Each row is a point. Each copy is the shape, with its points in the same order, turned, moved and blurred by noise. Say if it was mirrored as well.

Shape (6 x 2):
[[ 48  40]
 [-52  -1]
 [-56 -49]
 [ 22  44]
 [  8 -54]
 [  9  -9]]
Copy 1 (6 x 2):
[[ 11  76]
 [ 31 -30]
 [ -4 -59]
 [ 27  56]
 [-43  -9]
 [-11  17]]
Copy 1 is: mirrored
Copy 2 (6 x 2):
[[-51 -45]
 [-22  60]
 [ 23  70]
 [-54 -19]
 [ 39   7]
 [ -4  -2]]
Copy 2 is: mirrored

Shape (6 x 3):
[[-52   6   8]
 [-50 -13   5]
 [-20  15 -39]
 [  3   4  29]
 [114 -10  19]
 [-29 -33 -44]]
Copy 1 (6 x 3):
[[  47   29   38]
 [  37   22   53]
 [  -6   35   14]
 [  42  -21    9]
 [ -22 -101  -41]
 [ -18   19   58]]
Copy 1 is: only turned
Copy 2 (6 x 3):
[[ 33 -26 -13]
 [ 17 -31  -8]
 [  5  21 -34]
 [ 23  11  36]
 [-33  83  95]
 [-33 -16 -30]]
Copy 2 is: mirrored
Copy 3 (6 x 3):
[[-25  59 -17]
 [-18  47   3]
 [-41   9 -12]
 [ 24  18 -33]
 [ 78 -71 -50]
 [-29   5  32]]
Copy 3 is: only turned
Copy 4 (6 x 3):
[[ -26   54   -5]
 [  -7   55   -7]
 [ -38   10  -43]
 [  -7    4   17]
 [  49 -102    2]
 [  -2   32  -60]]
Copy 4 is: mirrored

Shape (7 x 4):
[[-53 -18 -70  26]
 [ 32  36  15  11]
 [ 28 -44 -41  19]
 [ -9 -28  38  19]
 [-11  -6  -9   7]
 [ 30 101 -42 -51]
 [-13   5  35  58]]
Copy 1 (7 x 4):
[[-42 -18  26  82]
 [ 31  18 -30 -12]
 [ -5 -60 -27  31]
 [ 41 -32  33  -3]
 [  1 -13  11  15]
 [-53  76 -58 -30]
 [ 64   4  22  23]]
Copy 1 is: only turned
Copy 2 (7 x 4):
[[ 45  92  11  32]
 [ 43 -33  11   4]
 [-21  31  22  33]
 [ 29  -6 -47  32]
 [ 33  27 -14  23]
 [ 61  -4  51 -99]
 [ 62 -15 -20  59]]
Copy 2 is: mirrored
Copy 3 (7 x 4):
[[ -41  -56    4   35]
 [  44   -7  -19  -53]
 [  27  -66   44   -3]
 [  16   22   37  -16]
 [  13  -17    4    4]
 [  68  -41 -105  -14]
 [ -11   14   20  -51]]
Copy 3 is: mirrored
Copy 4 (7 x 4):
[[-32 -94 -36   0]
 [  6  26  25  27]
 [-37 -37  22 -41]
 [-43  23 -23 -19]
 [-14 -25 -20  -2]
 [106 -27  16  48]
 [-54  15 -14  32]]
Copy 4 is: only turned

Shape (12 x 6):
[[-30 -41 -13 -95   7 -15]
 [-30  -2  -4  46 -24 -44]
 [ 18  -2  33 -13  64 -24]
 [-60 -68  53 -47  32  33]
 [-26  18  12 -13  74 -18]
 [ 32  81 -70  55  23   2]
 [-34  56  -1  -3 -49 -67]
 [-49  -3   7  64 -21 -73]
 [-16  -1  47 -11 -34 -44]
 [ -6  24   6 -46  10  20]
 [ 23  -2  36 -28  55 -12]
 [-35 -69  28 -21  27 -27]]
Copy 1 (12 x 6):
[[ -5  -3 -84  46  24 -36]
 [-12 -35  38  -5 -29 -29]
 [ 64   1 -29 -11  26  23]
 [-24   3 -73 -31  86 -23]
 [ 33  10 -39 -36 -10   1]
 [ -6 -15  20   5 -97  95]
 [  7  28  48  40 -57 -55]
 [ 23 -37  56 -29 -29 -47]
 [ 15   2  34  28  31 -36]
 [  0  31 -29  26  13  31]
 [ 53  20 -35   7  28  32]
 [ 20 -42 -43 -15  50 -39]]
Copy 1 is: mirrored
Copy 2 (12 x 6):
[[-38  86  16   0 -56   0]
 [ 12  -1 -45   4  32 -21]
 [-45  39  23 -11  56  44]
 [-37  79 -27 -68 -49  54]
 [  0  65  14  -9  40  42]
 [ 73 -44  56  30  52  11]
 [ 10  15   3   9  27 -95]
 [ 14  12 -82   8  41 -47]
 [-49  18 -17 -24   3 -45]
 [ -7  38  55 -29 -20  10]
 [-46  33  39 -15  30  41]
 [-35  59 -47  -9 -11  29]]
Copy 2 is: mirrored

Shape (11 x 8):
[[ 19 -16  57  -9  22  38 -33  41]
 [ 52 -58 -11  11  23  25 -23  39]
 [-67 -28  -2  21 -47 -57  46  -4]
 [ 51 -14  -1 -21  70  20 -48  71]
 [ 68  -5  24  14  62  51 -33 -11]
 [  9  25 -45  -2  16  28   8   7]
 [-26  -4 -21  54  24  73 -26  38]
 [ 16  15 -33  62 -21 -47  32  37]
 [-26  -5 -36  43 -23 -78 -34  13]
 [-12  15   7  47  73  43  27  12]
 [ 13  26 -29  33 -70 -76   0  33]]
Copy 1 (11 x 8):
[[   1   57   31  -34   -3  -10  -41  -28]
 [  41   19   50   -1    0   -6  -60   29]
 [ -16  -22  -38   71  -62  -52   31   16]
 [  -4   11   53  -55   14   -5 -100   12]
 [  24   59   40  -39   68   -6  -38   33]
 [  12  -35   -2  -17   34   -1  -11   22]
 [  54   -5  -30    5   44    0  -60  -35]
 [  33  -28  -55   -4  -40  -32  -11   68]
 [ -28  -12  -55   45  -47    8  -32   68]
 [  26    4  -22  -20   62  -71  -32   -3]
 [  -2  -21  -57    0  -82   18   10   72]]
Copy 1 is: mirrored
Copy 2 (11 x 8):
[[-20 -58  25 -36   6 -28  22 -45]
 [  1 -46   8 -22 -68 -10  20 -77]
 [ -8  86  58  12 -34  32  54  15]
 [-15 -72 -34   0 -22 -42  39 -89]
 [-14 -72 -17 -19 -28 -27 -49 -51]
 [ 37 -24 -24  30 -23  19  11 -16]
 [-13 -72 -16 -19 -34  57  37  -1]
 [  6  16  11  40 -88 -19  49  29]
 [-44  25  40  79 -64  17  52 -13]
 [-21 -23 -59 -33 -21   8   2  15]
 [  9  19  65  83 -69 -26  59  16]]
Copy 2 is: mirrored

Shape (13 x 9):
[[  1  57   4  45  16   6  43   2   4]
 [ 68  20  60  -9 -26  -2  18  47  90]
 [-47 -12  32 -53  35 -34  -7  -5  39]
 [  0  10 -21  21  19  27  77  53   4]
 [-31  -7 -57  52 -37 -17  56  24 -14]
 [ -9 -64  15  -3  26 -26 -25 -72  -5]
 [-28 -12  52   7 -11 -14 -53 -18  29]
 [-28  -2  -3 -50  21 -35 -81 -38   6]
 [ 16 -44 -25 -38  15  -4 -29 -62  45]
 [-12 -49  32 -21  16 -19 -50 -24 -18]
 [ 15 -18  11 -55  49 -95 -31 -24  10]
 [-28  36  11  20 -34  -8  85  -2  10]
 [  3  28  -4   4 -50  31  73  17 -35]]
Copy 1 (13 x 9):
[[  16   72   53   38   -5   36  -14  -24   12]
 [  35   74  -24    3 -102  -43  -26    8   23]
 [  17    4    2    1   -7  -61   32  -25  -56]
 [  83   24   39   57   -3   13  -18  -24   45]
 [  33   14   67  113    9   11    3   25   27]
 [ -42  -47   28   -5  -17    5   34   18  -47]
 [ -11   38   -6   -3   -7  -20   50   35  -47]
 [ -58   -7  -22   -2   32  -42   17    6  -63]
 [ -49  -49  -34   26  -35  -14   16   -9  -21]
 [ -15  -21   -4  -19   14  -20   21   38  -39]
 [ -46  -22   27  -16   -8  -79  -30    0  -51]
 [  58   51   46   82  -32   22   -3  -10  -28]
 [  75   38   20   75  -13   53  -41   15   -6]]
Copy 1 is: only turned
Copy 2 (13 x 9):
[[ -13   -1    5   47   29   -2  -79  -19   18]
 [  15  -18   42    3  -13  -70  -53   24  104]
 [ -79  -54  -35  -50  -32  -26  -35  -21   43]
 [ -14   36   16   -2   65    0  -46  -43   43]
 [  13   19  -64   38   62   19   -4  -52   31]
 [ -34  -77   -6  -12  -47   23   21   -9  -14]
 [ -12  -74  -45  -15  -34  -12  -39   32   32]
 [ -68  -41  -57  -26  -64  -33   -3   30  -31]
 [ -22  -13   -5  -32  -83  -11   26   -7    4]
 [ -38  -75  -19  -30  -20    1   16   25  -16]
 [-100  -57  -19    1  -33  -57   24    4    7]
 [  25  -11  -23   26   39  -28  -68  -71   27]
 [  45    1    0   -9   66  -31  -49  -48   -9]]
Copy 2 is: mirrored
Copy 3 (13 x 9):
[[ 27 -32 -15  40 -44 -20  13  33 -10]
 [-12 -46 110  39 -40   5 -57  13  42]
 [-10  47  44 -40 -15   5 -13  34  16]
 [-32  -6  27  58 -31 -31  48  66 -23]
 [-37  -1 -24  72   5 -76  27  19   1]
 [-63  32 -36 -42  -3  45  10 -16  28]
 [-11  -5   7 -29  50  41 -39   3  28]
 [-20  20  -7 -90  11   3 -18 -21  -5]
 [-85 -17   2 -72 -23   2  -4  -1  34]
 [-45  19  11 -36  29  50  -2 -14  -4]
 [-13  54  40 -60 -22  13 -10 -58  23]
 [  6  12 -24  55 -38 -44 -32  54   6]
 [-41 -11 -23  76 -34 -38 -21  55 -51]]
Copy 3 is: only turned
Copy 4 (13 x 9):
[[  6  56 -26  19   7  44  46  16 -32]
 [ 30  38  11 -29 121  24  23 -61 -43]
 [-13 -48  10 -17  43 -29  94   4  -7]
 [ 40  74  -4 -43  -5  23  42   9  -3]
 [ 65  14 -22  -1 -40  60  21   5  32]
 [-43 -61 -32   9   4 -46   0   2   2]
 [-43 -42  20  31  37   6  42 -44  -5]
 [-47 -76  35  27  50  -9  44  44  14]
 [-42 -60 -22 -39  56 -11  -1  26   9]
 [-34 -51  29  19  15 -42  13  -5   5]
 [  9 -61  -5  28  78 -67  43  43   5]
 [ 50  12 -30 -12 -13  58  60  -9 -52]
 [ 56  31  23 -26 -29  57   8   6 -55]]
Copy 4 is: mirrored

Shape (18 x 12):
[[   4   39   20  -10   -2  -26    9  -38   23  -23    9   10]
 [   4   20    2    7   16  -23  -65  -17    6    1   -9  -22]
 [ -79  -30   -5   10   19  -30   37  -43   20  -27   -2    6]
 [   8   24   25  -33  -21   30   24  -19  -49  -34   -7  -13]
 [  -4   40    4  104  -24  -20   -7    4   16  -26   16  -26]
 [   5   16  -38  -53   -1  -11   11  -29  -17  -17  -25   35]
 [   1   17    9  -45    1  -24   10   -4  -30  -35   18   60]
 [-113  -16   13   47  -52  -13   13  -11   38  -27   14  -25]
 [  12   34   13  -38   15   21   33   -1  -26   -9    1   34]
 [  -2   36   10  -11   18   -1  -25   21    8  -13   -7  -26]
 [ -39  -74   -6   24   11  -16  -73    5  -12  -23    7   -4]
 [   5   41   -1  -45    1  -19   27   15    9  -13  -32  -10]
 [  -6 -121   18  -55    4   -9   24   19    1  -14    1  -29]
 [  -4   25   -8  -50   17   -7   32    0  -32   -8   23  -23]
 [  16    8  -28  -15    4    4  -37   -3   29   -5   23  -13]
 [   4   36   -4  -22  -30   -4   27    4  -45  -33  -13  -20]
 [   1  -21   11  -51    1   -7    9    7  -15   51   -6  -12]
 [ -59  -41   10  -17   12   31   32    8   23   13  -15  -20]]
Copy 1 (18 x 12):
[[  6   1 -31 -30  -6  35  -9  16 -40  12 -32 -17]
 [ 28  24  32 -12  21  24   8  57 -21  -8   3 -29]
 [ -7 -29 -35 -13 -27   3 -61 -13  16  13  24 -46]
 [ 10   0 -66  46   2  42  24  32  -1   8 -36   7]
 [ 89 -11  -2 -43 -14 -13  42  -9 -14  28  10 -21]
 [-55 -14 -45   6  41   0  -8  38  -4  -5 -32   1]
 [-30 -28 -40  -6   9  24 -16  13 -37 -25 -32  28]
 [ 71   8 -43 -28 -55 -24 -64 -17  50  25  10 -29]
 [-21  -5 -56  26  35  47  16  -6 -29   3 -17  24]
 [ 15  26  12  -4  13  39  10  36 -13  27   8  17]
 [ 18   1  50  22 -24 -14 -17  11  27 -56  31 -26]
 [-16   5 -19   3  26  29 -12  23 -17  55 -29  29]
 [-50   0  39  62 -21  43 -39 -46  62 -10 -43 -13]
 [-10 -22 -30  12  39  77  -3  23  17  13 -19  18]
 [ -5  36  12 -29  22  36  20  23  15 -14  -8  -7]
 [  9 -25 -45  26  13  25  16  38  10  29 -39  21]
 [ -5  22  -1  42  63  43 -31 -10   5  -1 -32  -5]
 [ -8  38 -28  37   1  24 -37 -37  37  25  22 -18]]
Copy 1 is: only turned
Copy 2 (18 x 12):
[[-28   6   4 -11   5 -26   0  25 -24 -18  24  27]
 [ 13  11 -39  -2   4  -5 -38  -1 -38  31  -1  26]
 [ 36   7  56  13  36 -27 -14  20 -47 -63 -10   5]
 [-22  18  -1 -63  34 -19  44  20 -12   8   0 -32]
 [-39 -30 -18  61  41   4 -39 -12 -11  -8  51 -24]
 [ 14  -5  19 -63 -33   3  23  39 -54  -5   0  -2]
 [ 19  13  -6 -60 -33 -49  19  38 -18 -25  31 -19]
 [  1   7  12  51  61 -21   0 -45 -58 -95  -7 -28]
 [-16   2  15 -55 -21 -32  25  27   7  -2  -7 -20]
 [-15  18 -34  11  -3 -18  -2  15 -15  19 -22 -11]
 [ 89  33 -40   2  33   4 -48 -19 -26 -23   0 -17]
 [-15  10  10  -2 -32 -16  48  27 -31  16 -15  -2]
 [111  50   2  -6  27   7  68 -11  20 -29 -30  19]
 [ 13 -20  -8 -30  11 -35  41  50 -14  -1 -30 -14]
 [  9  -2 -51 -13 -11  18 -12  14 -15 -16 -14  17]
 [ -9  -8  -6 -23  24  -9  56  21 -35  15  11 -37]
 [ 41 -14  -5 -38 -16 -22  39 -24  -6  14 -41  21]
 [ 26  25  33   6  24  -2  17 -24  -5 -41 -70 -11]]
Copy 2 is: only turned
